Each point is reached from the start by the listed moves, each made once or not at all, plus a little noise. Is the number of moves made odd or even? Then give how often each move was made.

Moves:
(1): [ 0.34  0.16  0.20  0.14 -0.07]
(2): [ 0.09 -0.07 -0.28  0.31 -0.21]
(3): [-0.20  0.00  0.11  0.25 -0.06]
Start: [-0.22  0.18  0.14  0.19 -0.05]
Points:
[ 0.02  0.25  0.15  0.89 -0.38] => odd (1, 1, 1)
[-0.24  0.20  0.14  0.19 -0.03] => even (0, 0, 0)
[-0.17  0.11 -0.11  0.49 -0.25] => odd (0, 1, 0)
[-0.42  0.20  0.26  0.44 -0.11] => odd (0, 0, 1)

Moves:
(1): [ 0.11 -0.01 -0.18 -0.46  0.13  0.29 -0.14 -0.05 -0.32  0.25  0.09]
(2): [ 0.14 -0.09 -0.11  0.11 -0.21  0.11 -0.01  0.24  0.04 -0.23 -0.06]
(3): [ 0.16 -0.06 -0.11  0.02 -0.05  0.02  0.10  0.07 -0.06 -0.01  0.03]
(4): [ 0.07 -0.08  0.09 -0.13  0.27  0.22  0.05 -0.15 -0.12  0.10  0.06]
(5): [ 0.31 -0.08 -0.20 -0.23 -0.18  0.15  0.04  0.03 -0.10 -0.11 -0.11]
(6): [ 0.29 -0.20 -0.24 -0.04 -0.27  0.12  0.06  0.35 -0.24 -0.14 -0.33]
(7): [-0.03 -0.07  0.02  0.00 -0.15  0.16  0.03  0.04  0.01  0.12 -0.04]
(8): [-0.06 -0.24 -0.11  0.22 -0.21 -0.16  0.04  0.18  0.18 -0.25 -0.14]
Start: [-0.21  0.22  0.15 -0.03 -0.03 -0.14  0.02 -0.09 -0.13  0.02  0.14]
Points:
[ 0.52 -0.34 -0.48 -0.50 -0.27  0.50  0.10  0.23 -0.52 -0.24  0.03] => even (1, 1, 1, 1, 1, 0, 0, 1)
[ 0.67 -0.32 -0.48 -0.77 -0.44  0.92  0.02  0.39 -0.88 -0.01 -0.26] => even (1, 1, 0, 1, 1, 1, 1, 0)
[ 0.38 -0.46 -0.33  0.14 -0.48  0.18  0.28  0.60 -0.34 -0.52 -0.31] => odd (0, 1, 1, 1, 0, 1, 0, 1)
[ 0.04 -0.05 -0.05 -0.08 -0.44  0.13  0.10  0.30 -0.37  0.02 -0.25] => even (0, 0, 0, 0, 0, 1, 1, 0)

Moves:
(1): [ 0.06  0.00 -0.03  0.00 -0.02 -0.09 -0.12  0.04  0.11 -0.01 -0.20 -0.19
 -0.11 -0.09]
(2): [-0.26  0.01 -0.17  0.09 -0.08 -0.11  0.16  0.22 -0.01  0.09 -0.31  0.07
  0.20  0.10]
(3): [-0.03  0.15  0.08 -0.05 -0.18 -0.11  0.11  0.07 -0.32 -0.26 -0.13 -0.08
  0.16  0.16]
(4): [ 0.00 -0.08 -0.18  0.03  0.27 -0.11  0.18  0.02 -0.07 -0.07 -0.23 -0.14
 -0.25 -0.01]
(5): [-0.06 -0.21  0.03 -0.07 -0.06  0.04  0.20  0.15  0.23  0.01 -0.17 -0.18
  0.09 -0.32]
(6): [-0.05  0.02 -0.07 -0.03 -0.06  0.07  0.12 -0.04  0.07 -0.06 -0.20 -0.17
  0.19  0.11]
(7): [ 0.11  0.15 -0.02  0.06 -0.14  0.00  0.08 -0.16 -0.20 -0.09  0.04 -0.05
  0.11 -0.22]
(8): [-0.05 -0.05 -0.13 -0.04 -0.17  0.10 -0.13 -0.01 -0.30  0.00  0.01 -0.07
  0.09 -0.02]
(9): [ 0.35  0.01  0.13 -0.09  0.23 -0.08 -0.06  0.06  0.05  0.13  0.03  0.14
 -0.07 -0.05]
(10): [-0.10  0.22  0.03 -0.01  0.06 -0.09  0.05  0.08 -0.26  0.05 -0.02 -0.12
  0.04  0.10]
(11): [ 0.06  0.09 -0.12  0.00  0.03  0.02  0.10  0.20 -0.03 -0.04  0.08 -0.11
 -0.05  0.30]
(12): [-0.12  0.11  0.08  0.34 -0.18 -0.03  0.18 -0.08 -0.13  0.18 -0.19 -0.08
  0.07  0.06]
(13): [ 0.12 -0.08 -0.13  0.05  0.17 -0.23  0.03 -0.08  0.13  0.08  0.03 -0.28
  0.05 -0.13]
(14): [ 0.11 -0.18  0.11  0.33  0.08 -0.01 -0.11  0.01  0.01 -0.09 -0.05 -0.09
  0.26 -0.12]
Start: [-0.10 -0.02 -0.15  0.13 -0.30  0.13 -0.10  0.06 -0.04 -0.08  0.06  0.03
 -0.05  0.15]
Points:
[ 0.20  0.52 -0.07  0.35 -0.59  0.01  0.44  0.11 -0.60 -0.20 -0.31 -0.33
  0.37  0.50] => even (0, 0, 1, 0, 0, 1, 1, 0, 1, 0, 1, 1, 0, 0)
[ 0.37 -0.16 -0.04  0.35 -0.08  0.03 -0.26  0.13  0.22 -0.10 -0.35 -0.30
  0.20  0.00] => even (1, 0, 0, 0, 0, 1, 0, 0, 1, 0, 0, 0, 0, 1)
[-0.33  0.11 -0.32  0.55 -0.74 -0.31  0.68  0.20 -0.35 -0.08 -0.64 -0.60
  0.65 -0.21] => even (0, 1, 1, 0, 1, 0, 1, 0, 0, 0, 0, 1, 1, 0)
[ 0.10  0.32 -0.18  0.39  0.13 -0.16  0.32  0.35 -0.45  0.17 -0.25 -0.28
 -0.33  0.53] => odd (0, 0, 0, 1, 0, 0, 0, 0, 1, 1, 1, 1, 0, 0)
[-0.32  0.22 -0.37  0.19 -0.85  0.02  0.10  0.18 -0.90 -0.33 -0.31 -0.08
  0.52  0.20] => even (0, 1, 1, 0, 0, 0, 1, 1, 0, 0, 0, 0, 0, 0)
[ 0.36  0.12 -0.07  0.67 -0.23 -0.24  0.28  0.18 -0.28 -0.16 -0.40 -0.65
  0.55  0.45] => odd (0, 0, 1, 0, 0, 1, 0, 0, 1, 0, 1, 1, 1, 1)
[-0.57 -0.05 -0.62  0.52 -0.70  0.08  0.67  0.17 -0.45 -0.02 -0.97 -0.60
  0.47 -0.15] => odd (0, 1, 0, 1, 1, 1, 1, 1, 0, 0, 0, 1, 0, 0)
[-0.25  0.26 -0.22  0.01 -0.86  0.17  0.32  0.16 -0.80 -0.44 -0.45 -0.65
  0.63 -0.02] => even (0, 0, 1, 0, 1, 1, 1, 1, 0, 1, 0, 0, 0, 0)
